Rows are points. Any point is a mix of the corners, with weights that add up to 1. It lies inside the corners' shape when no weight is negative. Say inside or outside, and name the corners with a negative weight.
In the rows, zero is written as 128.

Corners:
(1): [145 147 133]
(2): [163  88 167]
(3): [ 70 109 189]
(4): [ 63 142  21]
Points:
[ 95 135  94] -> inside
[ 91 129  68] -> inside
[147 146  99] -> outside (3)
[109 148 124] -> outside (2)
[141 101 140] -> inside

Corners:
(1): [120  87 134 101 155 105 142 129  78]
(2): [112  83 155 149 147 125 130 115 164]
(3): [140  58 123 132 165 165  70 128 115]
(4): [ 80 159  16  60  32 104 131 207  74]
(5): [ 64 200 151  90 119 138 115 204 115]
(6): [ 78 149  72  61  31 177 185 166  52]
(7): [178 109 181 156 125 110  34 153 114]
(8): [105 186  59 104  78 141  88 127  73]
(9): [109  96 196  79 154 112  91 118 160]
(10): [181 141 126  79 147 131 124 142 147]
Points:
[131 105 168 115 146 133 104 127 117] -> outside (4)
[156 124 167 123 176 125  78 117 137] -> outside (4, 6)
[126 118 125 111 106 131 104 152 100] -> inside
[108 122 112 101 116 145 107 159 103] -> inside

Corners:
(1): [124 137  99 157  87 152  56 152 132 158 161 159 138 126 190 144  88 147]
(2): [133  77 145 132 177 123 130  88 122 107  85 153 104  96 136  72 114 203]
(3): [104 104 122 178  80 117 173 152 116 118 113  84  93  83 101  87 104 129]
(4): [ 94 107 133  85  76 138 136 117 128 113 151  68  69 159   7 162 136 164]
(5): [120  51 128 114 121  55 131 131 123 130  85 172 146 102 135 198  79  97]
(6): [ 83 144 122  57 157 117 184 112 153  87  76 110 133  98 182  79  59 191]
(7): [113 102 180  74 150  45 143 191 119 157 113 186 125 134 153 135 103  80]
(8): [116 147 129 138 123 136 125  91 158  94  80 122  75 166  26 162  85 138]
(9): [131 140 129 176 163 117 163 132 158 117 132  32 136 141 180  86 102 160]
(10): [184 138 174 154 131 176 159 180 178 139 118 145  79 105 182 202 133 169]
(11): [134 159  78 123  95 101  94 111 108 163 133 154  90  55 188 196 159 105]
(12): [128 111 145 110 131  91 121  66  76 137 131 151 156 117 156 134  59 116]
(13): [156 119 137  64 114 119 230 184 160 106 129 207 154 114 148  94 163 182]
(14): [ 52  87 126 135 111  71 109 102 108 111 178 136 125 133 153 161  94  48]
(15): [113 148 185  60  84 149 104 106 159 101  57 110 113 205 108 138 100  91]
(16): [132  93 129 161 153 165 139 132 143 178 139 174 156  79 126 126 128 140]
(17): [ 70 121 169 178 134 188  96  94  73 155 111 155 172 193 157 152 122 172]
(18): [111 149 120 194 144 167  97 164  70  92 201 100 178  66 147 128 185 144]
(19): [140 112  80 121 185 189 133 117  99  95 121 132  97 154  93 136 125 146]
Points:
[125 115 129 128 139 137 135 129 124 115 117 133 119 117 136 136 115 146] -> inside
[106 106 151 146 145 137 122 110 127 113 107 101 119 148 111 122  85 147] -> outside (11, 13)
[137 159 139 113 170 210  84  96 109 133  90 155 123 151 119 147 119 203] -> outside (3, 5, 9, 13, 14)
[129 122 132 121 142 147 142 143 138 120 102 127 115 133 124 127 124 156] -> outside (12, 14)

Corners:
(1): [143   7 103 139 173 124 123 155 128 125 148 159 120 127  97 130 116 141
 152  97]
(2): [130 113 129 143 134 102 105 146 179 111  89 141 111 130 136 113 109  97
 155  95]
(3): [113 135 183 142 114 151 112 150 100 136 159 147 130 167 129 114 141 140
 177 132]
(4): [173  89 102 119 133  98 148 163 119 130  95 155 145 137 186  90 137 129
 164 111]
(5): [102 151 204 127 132  90 126 121 105 125 118 168 149 148 108 145 162 127
 152 115]
(6): [117 151  96 127  83 143 138 127 107 133  95 145 124 133 143 161 167 148
 148 133]
(7): [115 128 138 145 161 109  90 105 116 121 102 146 152 102 143  97 153  90
 167 117]
(8): [155 137 132  96  96 119 156 154 109 134  95 144 100  95 105 135 126 120
 174 153]
(9): [111 134 154 136 107 149 127 160 107 140 100 140 149  82 115 130 125 156
 166 105]
(10): [116 160  96 183 132 107 137 134 113 120 178  74 112 158 119 129 153 118
 121 118]
(11): [122 141  83 105   8 124 110 125 112 142 136 144 140 105 110  95 129 106
  67 105]
(12): [108 125 149 134 147 148 160  97 102 118 170 137 124 137 143 147 117 147
 149 135]
(13): [162 134 114 122 147 128  91  56 178 147 137 127 151 148 116 163 151 134
 106 111]
(14): [115 156 103 113 136 108 107 163 114 128 246 150 144  94 137 124  86  55
 107 109]
(15): [126 130 195 149 165 150 149 162 100 136  92 139  39 141 126 151 152 151
 166  99]
(16): [125 123 102 146 137  96 128 125 103 141 181 162  83 157 140 104 104 153
 156 103]
(17): [105 140 109 133 142 118 142 146 192 144 154 134 111  85 114 115 162 108
 110 124]
(18): [157 151 122 122 124 125 123 157 136  71  97 135 132 125 141 104 154 150
 143 125]
(19): [189 125  94 235  98  99 118  85 125 111 212 153 158 127 116 148 138 103
 121 129]
(20): [152 146 110 147 157 126 152 146 146  98  86 152 128 149 100  86 138 104
 170 100]
(21): [120 113 124 125 155 108 117 159  99 143 106 137 130 122 109 128  84 123
  73 178]
Points:
[136  84 123 138 146 124 128 146 123 127 133 148 116 126 115 129 128 132
 148 110] -> inside
[133 146 120 131 125 111 134 137 124 123 127 140 124 120 129 123 135 117
 135 120] -> outside (1, 3)
[127 122 128 124 136 117 127 136 129 129 131 143 118 133 122 124 135 122
 136 120] -> outside (9, 19)
[120 122 117 124 132 127 124 143 136 135 128 137 115 120 129 117 119 115
 137 113] -> outside (5, 18, 19)
[114 151 167 143 146 118 127 113 119 143 150 115 124 124 135 168 154 105
 134 149] -> outside (1, 9, 11, 16, 18, 20)

Corners:
(1): [130  75 117  59 127 133 139 158 143 118 126 115 214 200 100 122 109 123
 138 120]
(2): [107  93 132 146 179  66 176 131 122 125 132 168 120 114 161 121  91 151
  71 143]
(3): [ 97 138 155 177 116  81 130 109 167 190  34  53  49  59 149 121 147  84
  79 166]
(4): [198 132 147  70 159 205 135 125 127 110 131 109 161 158 200 124 167 120
 101 168]
(5): [129 125 128 136  81 119 115 112 104 131  70 158  83  71 206 158 106 128
 183 163]
(6): [158 160 193  99 190 135 124  25 166 129  96 207  64  68  88 119  16 100
 200 177]
(7): [114 122 114 103 186 113 175  71 135 102 126  69 152 132  89 173 153 165
 134  63]
(8): [161 179 109  87 108 142 155  86  62 119 104 104 152  58 104 151 127  86
 136 192]
(9): [114 168 234 192 131 136  82 117  77 143 179 178 124 205 177 133 135 107
 132 124]
(10): [180 151 119 110  83  52  94  84 171  48 193  72 143 149 192 168  82 126
 119 150]
(11): [214 112 159 130 151  93  87 144  98 162 145 153 113 139  68 117 150  90
 162 138]
(12): [133 105  72 115 158  94 170  68 144 147 142 141  15  98  66  47 156 144
  57 113]
(13): [192 119 188 190 133 157 156 125 106 112 144 163  99 140 137  57  65 172
 155 138]
(14): [116 165 182 175  95 115  85  90 175 152 197 108 182 130 144  93 196 176
 119 147]
(15): [135  90 137 198  79 166 136 101 128 138 134 159 102 166  90 143 153 217
 123 192]
(16): [180 187 157 135  89 228 163  67 115  84  81 199 128  87 138 183 191  43
 191 136]
(17): [137 109 109 181 148 112  89 144 111  81 151  98 157 153 101  77 145 145
 104 135]
(18): [164 119 129 115 160 176 135 111  86 156 159 136 186 164 170 185 117  85
 125  86]
(19): [144 134 113 164 129 127 163 143 167 108 219  93 115 210 206 107 133 146
 140 170]
(20): [118  55 158 119 135 185 170 136 112 147 163 158  25  93 139 157 139 100
  96 138]
(21): [202 226 150 157 136 176  71 197 141 123 149 219  63 103 128 104 152  57
  97  83]
Points:
[150 143 160 121 127 136 131  94 133 136 106 155  95  94 117 124 137 114
 127 144] -> outside (17, 18, 19)
[177 140 151 119 136 158 130 105 121 117 132 161  95 123 116 128 104  85
 140 157] -> outside (2, 5, 7, 14)
[133  61  99 113 145 165 182 130  88 122 153 105 163 134 127 121 193 144
 118 123] -> outside (3, 6, 9, 10, 15, 21)
[156 148 135 121 126 148 140 100 110 122 128 132 132 112 132 138 138 106
 133 150] -> inside

Corners:
(1): [121 148  80 183 191 147 171 138 152 195 137 143 126  83  63 165 120  66
  77 131]
(2): [111 111 126 148  80 136 176 169 198 111 102 144  94  69 138 155  95 163
  98 142]
(3): [ 77 132 142 205 123 177 132 173 183 150 107 175 101 111  81 114 104 146
 139 149]
(4): [137 115 123  48 153  98 135 136 153 129 188 177 136 174  94 107 149 203
  70  94]
(5): [126 143 143 182 110 192  54 150 161  91 161 115 133 115 132 102 122 136
 156 168]
(6): [ 81 118 154 136  80 111  96  93 187 149  76  68  66  99 129 125 113 114
 170 152]
(7): [ 51 145 136  90 126  64 169 137 157  44 200 136 133 154 126 138 153 150
  83  95]
(8): [148  84 150 197 166 121  76 129 180 152 161 155 116 164 123 136 108 127
 187 179]
(9): [114 105 114  46 181 114 178 135 161  98 184 171 161 181 158  87 159 168
 106 110]
(10): [140 122  90 124 134  99 143 136 115  83 158 132 114 249 140 121 166 124
  60 125]
(11): [121  82 196 160 119 170  61 139 181 108 125 178 142  84 115 117 148 147
 166 112]
(12): [160  96 182 238 113 188 106 110 160 163 128 101 125 131  99 136  87 135
 222 145]
(13): [149 104 194 169  85 136 107 157 117 156 113  97 117 124 163 137 101 151
 199 165]
(14): [131 100 140  96 186  99 139 142 109  65 136 130 173 129 122  97 102 193
 100 101]
(15): [109 204 161 184  83 103 160  87 145 122 129 113  92  83 173 111  91  91
 101 186]
(16): [107 128  85  80  99  90 151 145 149 104 152 121 205 187  76  93 158 167
  78 124]
(17): [118  72 172 169 100 169 114 118 127 132 148 149 122 119  58 133 108 115
 202 180]
(18): [133 245 152 152 162 142 126  95 159 156  96 163 129 131 148 157  55  94
  96 183]
(19): [155 197 148 155 172 167 136 164 206 147  70 124 124  53  57 108  83  89
 116 136]
(20): [134 153 109 175 182 140 175 131 161 132  86 132 104 102  67 148 159 140
  95 164]
(21): [117 127  80  74 104  66 158 150 112  63 141 200 144 175 106 108 153 220
 132  85]
Points:
[119 125 135 151 125 128 133 130 153 121 139 138 124 133 119 127 121 141
 129 142] -> outside (19)
[114 130 124 157 130 126 148 134 145 119 127 134 122 138 109 128 125 144
 129 149] -> outside (4, 11, 19)
[125 109 130 147 139 132 140 145 150 116 149 148 133 134 104 123 134 143
 126 134] -> outside (6, 18)
[131 126 149 143 133 129 128 143 163 142 106 142 132 105 124 117  98 156
 136 129] -> outside (5, 7, 10, 17, 20)
[122 136 144 139 121 126 129 133 157 112 128 141 122 132 125 120 118 145
 130 143] -> outside (1)
[ 99 106  89  96 145  79 141 124 135  88 193 151 131 200 115 102 172 159
  83 128] -> outside (2, 11, 12, 13, 18, 19)

Corners:
(1): [121 122 150 144 133 116 139 127 154 124 147 135 138  61 128 134 124 140
 125 168]
(2): [129  87 144 144 125 130 124 134 124 104 128  76 121 100 134 146 135 120
  89 108]
(3): [106  75 137 145 113 175 132 140  78 212 135 128 111 114 122  57 122 130
 133 128]
(4): [193 127 118 101 123 143 114 125 137 129 142 114 124 121 140 147  39 172
 136 154]
(5): [118 126 112 130 122 138 137  98 148 143 130 147 127 138 140 143 122 128
 137 143]
(6): [117 135 135 120 130 123 130 136 132 138 110  97 124 124 118 124 119 105
  97 150]
(7): [ 99 135 144 147 131 154 162 128 136 112 145 127 127 105 117 127 112 172
 120 111]
(8): [111 126 124  90 136 135  66 141 129 116 130 142 120 123 140 132 119 124
 106 131]
(9): [119 138 131 135 106 113 147 124 142 129 124 140  67 127  97 147 142 112
 128 111]
(10): [123 116 132 136 145  88  79 146 108 110 111 128 136 129 130 148 139 102
 134 117]
(11): [114 127 130 130  81 163 142 145 131 184 160 137 133 122 136 102 120 132
 142 125]
(12): [114 132 105 141 129 143 115 146 113 119 114 144 131 129 116 113 146 110
 126 109]
(13): [168 136 126  67 144 135 149 100  77 147  99 130 101 133  77 144 124 100
 141 109]
(14): [134 134 147 140 126 144 154  98 145 118 138 144 116 124 126 127 150 138
 116 142]
(15): [142 151 122  92 146 121 133 140 119 124  82 113  88 110 132 161 175 122
 111 112]
(16): [142 145 122 142 141  81 142 135  92 116 151 117 137  95 132 106 118 141
 107 115]
(17): [101 138 132 117 134 140 149 119 136 123 117 147 121 124 138  93 144 132
 137 135]
(18): [115 135 126 140  97 154 122  79 125 163 141  93 127 100  92 103 125 127
 132 130]
(19): [107 103 124 155   7 161 105 136  97 144 131 147 135 121 147 113  93 131
 127 117]
(20): [115 114 114 135 106 131 143 138 139 120 139 113 126 115 101 124 137 158
 122 136]
(21): [111 139 120 129 139 143 146 142  99 127 139 125 114 139 138 135 131 123
 143 115]
Points:
[129 121 131 120 124 148 132 130 129 133 131 129 123 116 134 127 117 138
 123 138] -> outside (9, 10, 16, 18)
[123 124 128 125 122 134 133 131 121 134 125 119 119 117 119 125 129 131
 120 128] -> inside
[120 123 131 133 121 142 132 126 130 128 133 119 128 105 132 120 120 141
 117 137] -> outside (9, 10, 11, 13)
[124 126 133 131 125 126 127 129 128 131 132 126 127 106 126 127 124 130
 125 136] -> inside
[121 122 131 133 121 134 129 127 123 131 134 125 124 116 123 123 122 129
 124 128] -> outside (15)
[119 121 130 132 112 137 128 129 123 134 134 128 124 115 127 120 122 130
 124 129] -> outside (15)

Corners:
(1): [161  79 147 217 134 122 197  70 158 188  95  98 109 118 135  96 246 143
  95  93]
(2): [ 90 126 126 138 121 153 141  89  65 136  92 166 100  82 122  50 184  62
 136 116]
(3): [107 140 110  41  84 201 148 145 116 134 248  92 114 175  89 102 108 148
 136 163]
(4): [101 101 109 188 163 125 131  88  66 172 116 108 147 138 126  94 150 157
 100  68]
(5): [119 159 141  67 133 147 160 128 136  85 161 139 128  84 162 144  46 107
  44 137]
(6): [ 77  95  93 155 182 113  84 124 142 120  89  71  51 155 151 146 177 219
 144 179]
(7): [132 153 124  90  52 178 189 174  98  99 214 170 114 162 178 143  72 112
 125 100]
(8): [134 181 140 231 138  66  89 179 167 127  86 105  76 152  79  84 154 133
 107 108]
(9): [142 140 117 122 214 121 118  38 156 181  73 107  71 139 152 127 177 164
  91  60]
(10): [101 177 160  65 177  85 144 164 138  67 225  69 164 143 124 157  45 139
 136 116]
(11): [150 160 207  75  96 149 147 119  98 110 181 114 129 100 157 129 135 146
 113  82]
(12): [167 112 179 155 170 158 136 101  65 210 106 127  82 104 160 101 201  86
  67 135]
(13): [153 133 114  71  93 100 125 153 116  80 225 126 166 142  82 183  87 167
 151 110]
(14): [120 101 164  62 110 137 201 124 129 135 200 120 140 111  99 147  27 135
 132 150]
(15): [144 178  87 178 194 126 121 128 145 103  54 139 139 165 132  65 195 182
 220 206]
(16): [188 147 148  87 107 164 177 168  95  60 194  39 127 118 113 213  17 117
 155 129]
(17): [ 52 145 150  81 135 183  78 179 188 113 239 102 147 109 110 173  84 142
 114 102]
(18): [169  85 110 139 196  69  59 118 162 129  69  94 147 103 149  64 109 181
 125 142]
(19): [105 197 112  94  93  91 159  94 113 119 136 113 160 135 173 105  96  97
 139 167]
(20): [140 115 177 183 192 130 113  99 158  66  73 160 114 163  90 140 165 121
 167 202]
(21): [118 138 128 203 194 104 109  41 113 163 134 146  26  60 222  82 142 134
  92  81]
Points:
[118 156 137 126 132 146 134 129 130 101 166 132 113 123 124 130 123 130
 117  96] -> outside (6, 12, 14, 18, 19)
[128 141 141 108 140 123 138 123 126 133 176  98 114 122 147 131 101 145
 101 101] -> outside (2, 15, 20)
[125 139 132 112 155 137 126 104 138 139 140 108 107 131 135 126 135 148
 114 107] -> inside
[129 149 133 124 142 134 129 123 135 127 135 104 106 120 152 112 139 135
 118 124] -> outside (4, 13, 14, 20)
[130 132 125 108 146 128 135 114 122 131 146 106 125 119 145 119 115 145
 122 121] -> outside (8, 20)

Corners:
(1): [ 83 190 127  81  98  86 145 187  62 111  79 207 192 180 178 152  92  54
 191 116]
(2): [ 99 146  89  28 136 126 146 156 106 187  87 145 126 159 192 176  62 139
 110 112]
(3): [192  95 126  91  47 181 141 118  92 158 118 187 126 249 228 198  85  72
 176 124]
(4): [135 134 111 122 168 148  92 134 147 106  91  71 102 135 188 128  79  71
 125 159]
(5): [114 108 163  98 148 159  60  66 117  73 162 152 141 139 149 116 153 149
  77 154]
(6): [146  74 158  89 152 158 131  32 114  80 163 126  84 165 124 183 158 110
 114 184]
(7): [139  71 121  90 207  44 165 141 119 173 146 104 188 103  83  72 220 175
 116 100]
(8): [185 101 198 129  72 206  88  87  87 145 127 160  96 123 202 189 157 122
 165 149]
(9): [ 82 109 113  96 128  93 218 183 111 129  96  96 159 148 115 129 143 161
  92  63]
(10): [146  93 113 125 191 160 119  95 194 105 127  98 163  97  93 155 118 149
 126 169]
(11): [121 198 100  46  80 125 132 140 121 132  68 173 143 169 122 111  87   8
 168  83]
(12): [ 98 131  57  55  59 105 163 131 130 106  99 184 131 147 189 157 120  89
 142  93]
(13): [ 98  52 120 149 185  84 220 161 100 190 170 158 136  97 124 117 125 172
  91  57]
(14): [123  92 186 137  78 177 102  79 148 149 146 179 123 195 232 174 168 107
 203 165]
(15): [110 175  92 132  97 107 171 148  76 163  86 173 144 139 169  72  99 135
 148 138]
(16): [148 133 120 160 183 149  92 120 140 101 112 180 119 184 158 163 170 158
 149  95]
(17): [145 158 116  91 165  89 125 128 167  94 160 116 102  97  92 154 128 118
  70 181]
(18): [ 97 118  87 146 183  82 168 114 111 157 158  81 192 124  77 109 189 154
 100  92]
(19): [135  80 154 149 157 128  75 132 125 122 156 121  78 143 141 145 153 172
 184 138]
(20): [111 118 137 151 176  50 160  98 115 140 103 129 171 109  96  89 140 188
 121  53]
(21): [190 131 141 102 161 159 133  69 142  81 190  91 120 131 150 122 156 134
 145 173]
Points:
[132 108 131 121 146 125 134 113 121 128 132 137 132 140 150 143 138 142
 130 125] -> outside (11)
[122 122 122  97 147 121 131 118 119 134 124 138 136 142 147 140 127 139
 121 120] -> inside
[126 121 129 118 138 124 136 120 113 121 121 142 147 149 148 132 138 119
 147 120] -> outside (2, 17)
[122 124 122 103 104 118 153 130 104 136 112 160 144 167 161 138 134 104
 140 106] -> outside (2, 10, 19, 21)
[121 123 120  82 138 124 163 121 113 137 141 140 159 157 129 129 123 109
 112 138] -> outside (4, 8, 12, 16, 19, 20)
[136 118 116 107 130 126 143 121 117 121 136 147 145 148 134 138 144 122
 137 124] -> outside (2, 4, 14, 20)
[128 124 115 106 135 119 148 123 116 139 126 135 136 147 143 140 131 122
 134 122] -> outside (5)
[115 117 112 101 128 113 153 130 120 128 120 145 140 141 149 138 131 127
 128 106] -> inside
